Each point is reached from the start by the listed moves, each made once or not at all, plus a little noise. Say if it took an odd or an even number of moves. Then give how often each move was made.
In the rows, 128 means zero.

Moves:
(1): [182 142 109 129 112 135]
(2): [110 192 145 125 117 133]
(3): [147 121 196 126 152 115]
Start: [109 122 130 124 144 104]
Points:
[111 179 216 118 160  97] => even (0, 1, 1)
[183 130 180 124 151  98] => even (1, 0, 1)
[108 123 130 122 145 104] => even (0, 0, 0)

Moves:
(1): [190 144 151 106 129 105 141 105 103 142 106 132]
(2): [125 166 121 137 136 128 139 130 131 140 143 138]
(3): [119 135 169 138 135 132 120 121 120 141 111 125]
(4): [140 118 130 189  98 137 147 122 182 106 124 148]
(5): [127 109 117 144 180 114 127 119 131 115 119 119]
(6): [169 100 134 115 141 201 151 139 115 132 134 138]
(7): [111 108 127 103 137 119 171 130 142 150 127 120]
(8): [146 136 147 129 137 117 128 199 152 143 114 140]
(9): [139 135 124 107 131 145 112 114 159 134 129 119]
Start: [111 132  92 131 141 121 123 123 114  90 138 128]
Points:
[111 184 119 127 158 142 110 105 139 122 136 126] => odd (0, 1, 1, 0, 0, 0, 0, 0, 1)
[159 100 101 178 200 171 218 196 200 106 131 162] => even (0, 1, 0, 1, 1, 1, 1, 1, 0)
[215 130 120 165 177  98 135 144 200  90  88 146] => odd (1, 0, 0, 1, 1, 0, 0, 1, 1)
[197  89 104 174 187 195 150 173 209  84 119 154] => odd (0, 0, 0, 1, 1, 1, 0, 1, 1)
[179 143  96 149 181 102 191  77 193 109 121 133] => even (1, 1, 0, 1, 1, 0, 1, 0, 1)
[ 89 116 136 116 154 115 157 116 119 121 120 117] => even (0, 0, 1, 0, 0, 0, 1, 0, 0)
[112 153 130 120 231 106 152 169 178 145 110 122] => even (0, 1, 1, 0, 1, 0, 1, 1, 1)

Moves:
(1): [163 115 132 135 123 116 110 119 133 117 125 145 133 147 133 125 128 129
 127 126 129]
(2): [147 178 122 144 148 130 119 135 112 124 127 129 115 144 139 135 128 119
 108 131 153]
(3): [128 126 165 125 137 126 133 134 139 127 117 127 131 129 134 130 135 116
 116 125 144]
(4): [131 128 129 166 118 106 128 119 118 120 124 126 128 120 128 124 134 128
 140 124 122]
(5): [121 103 127 141 185 146 112 151 123 142 124 127 121 135 133 119 135 126
 138 131 119]
(6): [139 137 122 150  97 174 140 140 133 126 134 104 141 150 145 120 138 116
 140 110 122]
(7): [141 128 131 118 127 116 166 127 126 128 126 112 120 131 137 127 128 129
 120 116 113]
(8): [131 146 126 125 136 112 124 177 130 132 154 161 132 117 145 122 117 120
 118 135 132]
(9): [126 127 130 135 137 119 121 124 174 117 130 128 122 121 115 126 123 140
 113 130 131]
(10): [117 128 143 122 126 119 141 124 142 178 139  96 129 124 127 142  85 124
 135 154 135]
(11): [132 127 122 134 128 119 135 110 124 130 163 119 135 124 128 127 134 107
 123 132 131]
(12): [121 124 135 127 135 135 142 109 131 129 120 177 129 130 127 127 103 120
 126 136 125]
(13): [137 136 114 123 145 103 137 127 129 135 130 124 180 106 116 121 134 143
 121 115 126]
(14): [119 114 119 141 123 103 137 125 134 122 134 132 142 158 110 114 136 129
 124 145 135]
(15): [113 126 115 134 140 130 131 128 132 146 136 129 121 123 172 119 136 153
 139 123 139]
(16): [111 105 121 142 136 125 124 140 129 120 128 141 137 141 124 198 140 121
 144 126 126]
(17): [125 136 115 137 115 127 126 128 138 163 115 145 106 135 121 130 175 121
 134 104  98]
(18): [129 134 142 124 130 146 129 125 116 143 149 133 119 133 116 126 129 155
 132 119 131]
Start: [161 137 165 150 120 133 148 126 173 130 101 147 123 134 126 109 112 131
 123 127 133]
Points:
[166 197 139 215 118 136 151 179 232 193 167 143 116 165 145 184 129  76
 116 126 138] => even (0, 1, 0, 0, 0, 1, 0, 1, 1, 1, 1, 0, 0, 0, 0, 1, 1, 0)
[218 194 156 249 127 112 142 128 229 151  86 152 149 158 179  86 191 145
 107  63 144] => odd (1, 1, 1, 1, 0, 1, 0, 0, 1, 0, 0, 0, 1, 0, 1, 0, 1, 0)
[163 161 186 156 124 113 146 181 196 168 105 194 109 130 142 108 154 103
 109 108 122] => odd (0, 0, 1, 0, 0, 0, 0, 1, 0, 0, 0, 0, 0, 0, 0, 0, 1, 0)
[168  92 160 185 152 104 134 134 203 214  97 151 113 194 112  98 129 120
 142 146 110] => odd (1, 0, 0, 0, 1, 0, 0, 0, 0, 1, 0, 0, 0, 1, 0, 0, 1, 0)
[136 108 184 232 144 136 226 129 209 230  90 141 110 190 180  83 137 113
 156 117 105] => even (0, 0, 1, 1, 1, 1, 1, 0, 0, 1, 0, 1, 0, 1, 1, 0, 1, 0)
[210 118 194 193 178 161 140 131 219 143 148 128 182 156 124  78 145 140
 109  91 141] => even (1, 0, 1, 0, 1, 1, 0, 0, 1, 0, 1, 0, 1, 0, 0, 0, 0, 1)
[225 178 184 242 200 120 134 180 215 120 105 214 175 153 161  78 106 107
  89 109 154] => even (1, 1, 1, 1, 1, 1, 0, 1, 1, 0, 0, 1, 1, 0, 0, 0, 0, 0)

Moves:
(1): [155 133 127 152 134 120 119 132 115 115 128 122 108 129 117 132 118 134
 140 137 113 145 127 148 144 122]
(2): [148 155 139 135 136 106 137 146 144 125 134 144 130 136 134 130 117 136
 127 126 149 134 124 106 118 138]
(3): [135 125 143 125 114 145 139 136 133 113 132 111 142 125 130 126 129 136
 128 133 126 147 119 136 119 126]
(4): [106 134 148 158 127 129 125 130 129 137 128 141 125 134 125 128 111 112
 122 130 127 126 142 126 126 124]
(5): [120 117 125 133 151 136 131 139 126 134 109 120 112 140 142 146 131 139
 134 139 144 131 117 111 107 103]
(6): [118 135 119 131 131 135 132 122 127 123 122 144 137 143 121 141 110 125
 124 110 120 127 114 128 122 137]
(7): [112 117 120 134 142 115 160 152 124 120 114 120 129 129 116 131 125 118
 119 150 144 113 129 132 132 136]
(8): [127 130 108 132 113 139 111 161 134 147 128 133 126 141 131 111 140 126
 125 143 129 143 115 139 123 121]
(9): [124 117 117 118 137 128 107 143 164 120 146 124 129 112 125 128 136 116
 145 114 138 122 119 138 139 139]
(10): [144 129 148 121 141 143 149 112 125 145 124 149 134 127 124 126 127 101
 138 126 136 124 130 126 140 102]
(11): [124 119 108 140 113 125 144 121 117 107 151 130 133 130 132 141 137 121
 141 111 142 151 144 123 115 135]
(12): [127 109 132 126 120 133 122 136 131 115 126 143 113 129 134 118 141 124
 129 134 122 123 130 135 120 132]
(13): [126 108 124 141 133 112 134 114 113 123 165 151 153 131 125 123 116 137
 139 132 124 116 132 127 134 101]
(14): [120 139 130 123 124 126 114 119 124 134 151 122 124 154 117 147 131 132
 121 130 129 118 137 129 117 119]
(15): [143 128 123 134 131 134 127 127 127 137 133 122 131 130 138 136 125 126
 125 133 120 118 137 124 127 129]
(16): [123 137 126 129 129 136 124 133 122 113 123 136 134 116 116 131 141 124
 132 138 108 137 136 119 126 132]
(17): [123 130 133 133 149 137 134 127 131 125 119 124 133 142 133 121 141 130
 136 128 129 133 138 138 131 152]
(18): [132 136 126 114 118 139 135 132 135 140 136 125 114 139 119 123 122 146
 147 134 120 121 142 117 129 129]
(19): [122 125 133 129 128 116 129 127 111 134 128 129 148 133 143 124 122 106
 166 131 113 120 115 126 117 129]
(20): [132 118 121 117 121 138 118 104 151 117 136 133 126 118 123 129 117 141
 131 155 146 135 119 133 119 140]
(21): [142 126 141 132 116 140 121 127 121 125 109 140 144 134 138 134 131 145
 136 131 160 111 120 131 120 127]
(22): [125 122 127 135 120 115 138 115 146 122 120 137 144 137 136 139 125 133
 126 134 116 125 140 128 137 123]
(23): [124 138 127 120 137 124 127 133 117 118 135 137 122 131 142 129 115 121
 122 118 143 125 147 151 129 121]
(24): [113 137 136 132 128 129 142 129 122 145 137 142 119 116 131 134 139 142
 128 131 123 130 124 142 116 139]
Start: [150 117 134 148 126 153 148 142 110 142 113 114 107 139 121 130 118 121
 107 131 150 121 145 126 127 114]
Points:
[174 113 133 155 149 205 137 192 135 113 121 150  99 164 126 109 123  81
 142 119 154 159 135 210 144 115] => odd (1, 0, 1, 0, 0, 1, 0, 1, 1, 1, 0, 1, 0, 0, 0, 0, 1, 0, 0, 0, 0, 0, 1, 0)
[141  68 118 148 110 216 182 184 150  92 129 126  99 121 129 172 157 165
 166 197 209 124 145 128  62 144] => even (0, 0, 1, 0, 1, 0, 1, 0, 1, 0, 1, 1, 0, 0, 1, 1, 0, 1, 0, 1, 1, 0, 0, 1)
[134 123 131 154 136 186 169 221 196 142 113 156  98 191 148 140 142 165
 148 148 156 148 121 133  79 146] => odd (0, 1, 1, 0, 1, 1, 0, 1, 1, 0, 0, 1, 0, 0, 0, 0, 1, 1, 0, 0, 0, 1, 0, 1)
[123 101 144 193 139 196 177 169 140 110 146 104  81 177 103 186 124 169
 172 191 229 139 159 163  76 141] => odd (1, 0, 1, 1, 1, 0, 1, 0, 1, 0, 1, 0, 0, 1, 0, 0, 1, 1, 0, 1, 1, 0, 0, 1)
[164 184 176 187 150 162 187 145  86 150 129 202 111 188 105 184  50 110
 165 189 183  85 169 142  89 117] => odd (1, 1, 0, 1, 0, 1, 1, 0, 0, 1, 0, 0, 0, 1, 1, 1, 0, 1, 1, 1, 1, 0, 1, 1)
[166 110 146 178 137 152 162 161 146 110 137 110 170 202 179 195 136 134
 184 130 208 124 149 107  65 129] => odd (0, 1, 1, 0, 1, 0, 0, 0, 1, 0, 1, 0, 0, 1, 1, 0, 1, 0, 1, 0, 1, 1, 0, 0)
[188 100 131 138 124 193 189 206 155 111 145 160 140 175 165 116 124  95
 206 176 249 120 152 158  85 153] => odd (0, 1, 1, 0, 0, 0, 1, 1, 1, 1, 1, 1, 0, 0, 1, 0, 1, 1, 1, 1, 1, 0, 1, 0)
[166 139 159 218 167 159 147 130 124 139 128 218 132 243 136 169  56 143
 137 175 223 120 156 154 101  52] => even (1, 1, 0, 1, 1, 1, 0, 1, 0, 1, 0, 0, 1, 1, 0, 0, 1, 0, 0, 1, 1, 1, 1, 0)
[165 155 153 146 140 161 197 161 130 183 126 181 138 214 152 153 103 134
 163 206 218  79 171 155  90 129] => even (0, 1, 0, 0, 0, 0, 1, 1, 0, 1, 0, 0, 0, 1, 1, 0, 1, 1, 1, 1, 1, 1, 1, 1)

Moves:
(1): [136 119 134 151 113 122 126 116 155 123 138 133 141 128 139 130 134 132
 132 129 124 121 134 102 119 123 116]
(2): [115 114 136 117 122 123 127 139 139 135 127 133 119 123 115 136 139 122
 130 133 120 137 122 113 131 125 115]
(3): [129 131 133 130 142 116 129 127 116 142 129 139 125 125 122 114 130 120
 132 139 127 119 120 127 115 128 136]
(4): [140 134 122 129 135 141 133 128 124 136 148 136 111 129 120 124 133 136
 136 140 125 125 132 134 119 132 126]
(5): [113 143 143 114 129 113 131 120 130 118 131 135 114 139 122 133 137 146
 151 139 138 132 123 127 154 144 123]
(6): [119 147 110 119 138 133 114 121 132 124 127 134 137 120 126 140 140 124
 109 120 121 131 121 111 115 127 131]
(7): [118 121 130 112 148 115 119 139 130 123 115 102 119 147 115 131 156 121
 129 122 145 145 127 118 116 125 127]
(8): [142 127 128 108 113 119 126 143 149 138 107 153 130 119 134 124 140 146
 148 136 168 124 126 119 137 128 138]
(9): [136 126 125 129 130 143 130 139 133 130 126 134 127 128 133 143 132 125
 131 137 138 129 117 130 114 133 148]
(10): [126 124 119 122 134 120 119 129 135 125 120 119 132 128 136 124 119 141
 131 143 121 124 127 119 119 121 132]
(11): [127 130 144 122 141 152 130 134 136 139 118 122 143 136 115 133 117 145
 133 121 123 136 123 128 129 137 118]
(12): [120 129 127 130 139 129 119 146 133 141 146 116 104 138 125 125 127 136
 141 104 114 120 129 151 132 110 132]
(13): [134 137 138 115 128 128 132 129 133 106 128 142 120 119 130 150 104 137
 116 139 128 130 114 118 118 103 131]
(14): [144 122 141 128 139 121 142 136 134 126 113 116 111 121 119 137 120 150
 107 132 144 123 132 126 115 148 118]
(15): [133 128 115 137 107 120 112 141 119 107 135 138 122 127 123 120 115 142
 121 130 143 132 115 129 129 152 130]
(16): [133 131 131 151 132 127 139 130 114 124 139 132 118 139 134 111 123 126
 122 116 112 151 128 118 116 124 141]
(17): [147 124 122 124 126 124 125 133 140 124 129 135 141 125 108 128 130 121
 143 131 114 122 135 136 134 123 123]
(18): [125 122 120 125 130 140 125 126 125 137 143 120 123  99 124 118 152 148
 113 126 115 143 136 141 128 117 132]
(19): [117 135 118 120 136 107 118 131 125 165 150 113 141 141 131 139 130 122
 137 116 134 116 133 118 124 135 131]
(20): [107 126 133 143 153 122 145 124 132 136 141 157 124 147 128 138 125 120
 111 137 132 134 136 127 143 141 105]
(21): [142 139 127 135 115 133 124 135 133 135 130 117 114 138 123 148 127 110
 130 142 113 143 132 133 132 128 123]
(22): [117 118 126 113 112 123 135 133 146 105 126 117 142 145 103 120 140 133
 129 135 143 113 128 149 132 125 124]
(23): [136 118 129 124 118 129 142 112 124 125 142 116 131 129 120 130 123 129
 111 123 127 134 118 127 138 128 129]
(24): [149 142 130 149 116 130 141 124 117 120 125 134 129 111 105 137 127 137
 144 113 133 117 115 133 121 116 120]
Start: [121 118 117 125 111 107 154 120 164 124 130 122 126 127 141 134 156 120
 125 112 132 134 129 138 133 135 111]
Points:
[135 128 160  77 153  99 152 135 238  98 125 130 103 137  70 198 186 175
 132 138 133 154 113  70 105 142  57] => even (1, 1, 0, 1, 1, 1, 1, 0, 0, 0, 1, 0, 1, 1, 0, 0, 1, 0, 0, 0, 0, 0, 0, 0)
[161 185 103 111 154  94 152 137 151 146 186 135  82 123  72 185 214 131
 156 131 109 173  97 117  77 105 139] => odd (0, 0, 1, 1, 1, 1, 1, 0, 1, 0, 0, 0, 1, 0, 0, 1, 1, 1, 1, 0, 1, 0, 0, 1)
[157 134  88  83 108  92 136 173 203  76 124 111  73 125  90 147 188 199
  81 155 172 182 110 118  73 129 128] => even (0, 0, 0, 1, 0, 1, 1, 1, 0, 1, 0, 0, 1, 1, 1, 1, 0, 1, 0, 0, 1, 1, 0, 0)
[ 99 121  80 150 107 105 143 153 209 148 225 152 110 128  80 166 212 161
 123  98 138 117 109 139 106 132  87] => even (1, 1, 0, 1, 0, 1, 0, 0, 1, 0, 0, 1, 0, 0, 1, 0, 0, 1, 1, 1, 0, 1, 0, 1)
[148 160 123 132 186 115 180 136 181 129 146 114  77 141  50 175 202 183
 120 130 103 195 130 124 112 151  67] => odd (0, 0, 0, 1, 1, 1, 1, 0, 0, 1, 1, 0, 0, 1, 0, 1, 1, 1, 0, 1, 1, 0, 0, 1)
[131  67 156  80 124 101 161 173 249 143  93 109 125 119  80 141 229 186
 127 143 197 143 114 112  90 141 103] => even (1, 1, 1, 0, 0, 0, 1, 1, 1, 0, 1, 0, 0, 1, 0, 0, 0, 1, 0, 0, 0, 1, 0, 0)
[155  86 139 110 115  89 157 172 234  62 129 111 107 160  60 141 150 189
 119 147 137 157 110  93  74 137  73] => even (1, 1, 0, 1, 0, 0, 1, 0, 0, 1, 1, 0, 1, 1, 1, 1, 1, 0, 0, 0, 0, 1, 0, 0)
[ 92 109 126  64 125  63 129 149 240 168 117 113 173 160  91 151 227 135
 156 110 184 125 109  71  97 136  92] => odd (1, 1, 1, 0, 0, 1, 1, 1, 0, 0, 1, 0, 0, 0, 0, 0, 0, 0, 1, 0, 0, 1, 0, 0)
[122 142 143 127 148  40 145 129 193 116 154 155 142 163  80 176 145 169
 171 138 155 126  95  86 120 146  69] => even (1, 0, 1, 0, 1, 0, 1, 0, 0, 1, 1, 0, 1, 0, 1, 0, 1, 0, 1, 1, 0, 0, 0, 1)

Moves:
(1): [131 126 116 117 128 133 125 109 137 113 113 139 136 118 113 116 116 143
 110 109 143 116 122 115]
(2): [133 115 123 119 126 129 119 146 133 109 120 143 120 160 121 121 121 135
 121 110 127 127 139 121]
(3): [134 126 125 134 140 134 138 119 127 121 129 103 128 131 109 136 139 142
 120 106 126 144 125 123]
(4): [105 123 115 126 142 133 125 136 136 111  94 117 127  86 108 111 133 100
 110 107 118 102 126 141]
(5): [137 123 114 132 138 133 143 126 143 138 122 146 108 138 132 131 123 127
 138 133 120 132 119 133]
(6): [119 143 117 125 117 113 131 122 118 128 134 131 122 134 122 125 134 135
 122 132 127 125 119 140]
(7): [132 146 131 129 128 126 127 125 136 132 140 115 110 100 129 119 134 138
 136 131 108 125 154 139]
(8): [113 124 133 128 122 119 120 134 116 140 129 141 127 137 122 128 117 140
 131 110 117 129 116 128]
(9): [116 130 135 109 141 112 149 122 132 107 113 144 107 113 142 154 146 133
 127 127 110 123 128 150]
(10): [149 142 142 133 129 122 119 141 127 128 110 146 110 124 133 130 134 111
 131 130 140 126 122 115]
(11): [134 134 133 124 121 133 122 138 130 132 137 153 145 144 149 113 133 133
 125 100 117 144 119 120]
(12): [125 135 140 107 129 144 119 139 130 131 119 110 142 126 120 108 136 152
 128 148 115 146 115 128]
(13): [110 129 134 128 115 159 138 113 106 143 125 142  99 140 138 136 133 116
 137 137 143 130 142 148]
(14): [110 147 154 149 138 134 155 139 123 132 166 122 131 118 122 126 133 133
 112 159 123 145 121 129]
(15): [127 124 133 112 111 135 136 128 135 124 144 138 120 136 121 142 126 140
 136 113 125 136 128 127]
(16): [119 134 125 114 130 110 148 138 124 133 117 128 120 126 138 119 128 124
 143 128 158 135 142 146]
(17): [127 134 144 127 148 129 113 125 132 121 139 124 120 123 129 118 141 119
 138 139 134 131 115 141]
(18): [118 135 107 132 141 144 101 140 134 127 126 132 121 123 138 131 122 137
 116 116 138 131 132 119]
(19): [127 122 144 133 106 115  98 133 146 127 113 134 136 120 131 124 129 100
 112 125 136 139 135 131]
(20): [145 130 138 158 123 133 136 147 118 122 111 136 144 139 132 137 137 129
 161 156 159 127 128 175]
(21): [122 112 129 131 138 133 119 128 133 135 137 128 137 116 112 118 149 143
 123 126 133 122 138 102]
(22): [122 135 124 139 143 132 132 127 117 115 130 136 123 105 130 116 128 116
 138 136 106 139 139 119]
(23): [145 128 125 110 149 144 141 113 120 156 157 142 126 125 102 150 110 150
 129 133 105 156 148 117]
(24): [118  96 124 121 130 133 105 140 106 120 149 119 133 142 142 114 122 134
 103 124 147 155 108 159]
Start: [123 134 133 142 123 125 137 140 125 124 158 140 139 145 147 126 118 119
 139 121 115 123 103 115]
Points:
[ 77 106 138 130 193 196 138 174  90 167 248 200  90 203 136 100 126 188
 114  75 137 241 102 137] => odd (0, 1, 1, 0, 1, 0, 0, 1, 0, 0, 1, 0, 1, 1, 0, 1, 1, 1, 0, 0, 1, 0, 1, 1)
[ 92  85 133  91 153 179 129 133 121  71 180 249  80 173 165  96 150 151
 126  63 113 170  91 143] => odd (1, 1, 0, 0, 1, 0, 0, 0, 1, 0, 1, 0, 1, 0, 1, 0, 1, 0, 0, 0, 1, 1, 0, 1)
[ 65 109 112 147 130 174  59 177 117  83 130 153  83  99 158  75 118  74
  91  81 115 145 155 167] => even (0, 1, 0, 1, 0, 0, 1, 0, 0, 0, 0, 0, 1, 0, 0, 0, 0, 1, 1, 0, 0, 1, 0, 1)
[ 51 133 134  88 161 218 144 200  85 120 205 189 109 142 141  75 108 155
 104  95 102 233 124 151] => even (0, 1, 0, 1, 0, 0, 0, 0, 0, 0, 1, 1, 1, 1, 1, 1, 0, 1, 0, 0, 0, 1, 1, 1)
[ 82 147 158 128 180 107 109 155 145  88  90 164  89  63  99  89 194 102
 122 102  58 143  64 132] => even (0, 0, 1, 1, 1, 1, 0, 1, 1, 1, 0, 1, 0, 0, 0, 0, 1, 0, 1, 0, 1, 1, 0, 0)
[123 173 175 128 140 128 147 137 142 112  91 172  64 100 132 104 204 140
 174 154 173 149 116 211] => even (1, 0, 1, 0, 1, 1, 1, 0, 1, 1, 0, 1, 1, 0, 0, 1, 1, 0, 1, 1, 1, 0, 0, 0)
[ 77 143 171 113 161 120 111 166 148  71 122 163 100  78 133  76 156  97
  64 145 119 152  24 188] => odd (1, 0, 0, 1, 1, 1, 0, 0, 1, 1, 0, 1, 0, 1, 0, 0, 1, 0, 1, 0, 0, 0, 0, 1)

Moves:
(1): [117 125 155 132 136 120 135 130 156 125  91 115 122 124 138 136 133 155
 132 107 142 151 117 123]
(2): [134 142 127 120 121 108 116 116 125 144 126 128 134 135 135 117 138 116
 139 128 141 130 143 130]
(3): [143 144 120 141 132 140 116 109 134 149 101 121 142 106 164 107 128 112
 141 140 145 129 142 135]
(4): [130 116 120 114 104 133 115 123 133 121 135 129 144 108 112 130 118 135
 113 123 123 130 121 135]
(5): [128 127 143 143 123 138 145  95 140 147 146 113 103 137 131 128 130 135
 126 151  94 141  98 131]
(6): [123 130 120 132 128 138 126 126 133 146 123 136 125 142 101 141 123 138
 149 129 123 145 119 144]
(7): [144 113 136 107 149 126 134 115 105 140 125 136 150 128 124 131 149 151
 128  93 124 109 120 100]
(8): [126 125 139 117 133 126 137 133 129 119 123 117 140 109  87 129 132 118
 133 117 129 146 117 115]
(9): [129 128 119 121 135 136 150 128 159 129 124 128 131 126  98 161 139 117
 131 132 114 119 148 128]
(10): [131 133 119 128 133 131 137 109 117 116 116 138 121 143 128 131 125 115
 117 116 126 137 128 116]
(11): [144 148 122 116 124 147 115 150 133 115 149 154 129 151 147 126 122 122
 120 121 136 121 112 120]
(12): [128 128 131 127 145 143 121 137 131 155 135 138 137 119 126 127 121 107
 124 129 129 144 130 133]
(13): [115 127  98 140 116 129 121 130 138 118 135 138 138 141 125 103 146 126
 127 108 142 113 131 142]
(14): [125 109 134 129 121 135 147 137 137 138 135  98 126 125 116 138 121 142
 118 146 141 140 123 112]
(15): [103 142 109  92 115 125 133 103 137 119 153 159 136 125 101 101  94 146
 112 141 106 119 145 128]
(16): [121 126 128 123  98 140 137 153 139 146 122 116 135 134 149 116 113  98
 141 122 128 114 117 111]
(17): [166 132 148 146 128 101 155 109 133 119 123 131 164 114 145 132 130 141
 122 141 123 137 122 147]
(18): [146  98 129 119 124 113 135 124 139 133 117 143 117 128 110 125 149 125
 137 123 121 140 120 141]
(19): [141 106 129 155 139 137  96 120 152 118 142 150 128 108 126 140 136 111
 145 115 127 140 144 109]
(20): [121 144 135 146 159 124 104 116 145 158 140 106 121 135 131 129 119 136
 142 132 142  98 120 119]
(21): [109 114 126 110 127 134 117 133 123 122 130 124 153 136 116 154 132 143
 127 150 154 121 120 112]
(22): [137 162 162 140 123 132 133 103 156 105  89 142 115 128  88 118 131 117
 122 120 109 127 136 117]
(23): [122 129 102 138 115  97 129 143 118 130 103 139 121 116 128 137 147 132
 118 125 122 159 113 131]
(24): [148 118 117 131 125 143 115 162 150 135 127  90 138 140 135 134 101 121
 116 155  93 155 138 123]
Start: [124 126 154 121 126 140 149 106 145 123 134  95  98 117 144 146 130 119
 110 119 125 131 150 138]
Points:
[115  96  90 122 124 125  94  73 227 165 121  93 138 124  79 150 118 178
 103  75 115 192 147  88] => odd (1, 1, 0, 1, 0, 1, 1, 0, 0, 1, 0, 0, 1, 1, 1, 0, 0, 0, 1, 1, 0, 0, 1, 1)
[190 123 246 130 141 162 184  61 231 155  69  62 155  87  51 174 118 156
  94 106  35 235  87 127] => even (1, 0, 0, 1, 1, 1, 1, 1, 0, 0, 0, 1, 0, 0, 0, 0, 1, 0, 0, 0, 0, 1, 0, 1)
[107  95 108 140 115 192 118  53 249 148 202  62 109 122  28 143  68 132
 102 145  63 187 127 106] => odd (0, 0, 0, 1, 1, 1, 0, 1, 0, 1, 0, 0, 1, 1, 1, 0, 0, 0, 1, 1, 0, 0, 0, 1)
[148  95 187 132 185 214  94  44 215 190 141  83 135 102 166 188 129 146
 106 107 172 156  87  48] => even (1, 0, 1, 1, 1, 0, 1, 0, 0, 1, 1, 1, 0, 1, 0, 0, 0, 0, 1, 1, 1, 0, 0, 0)
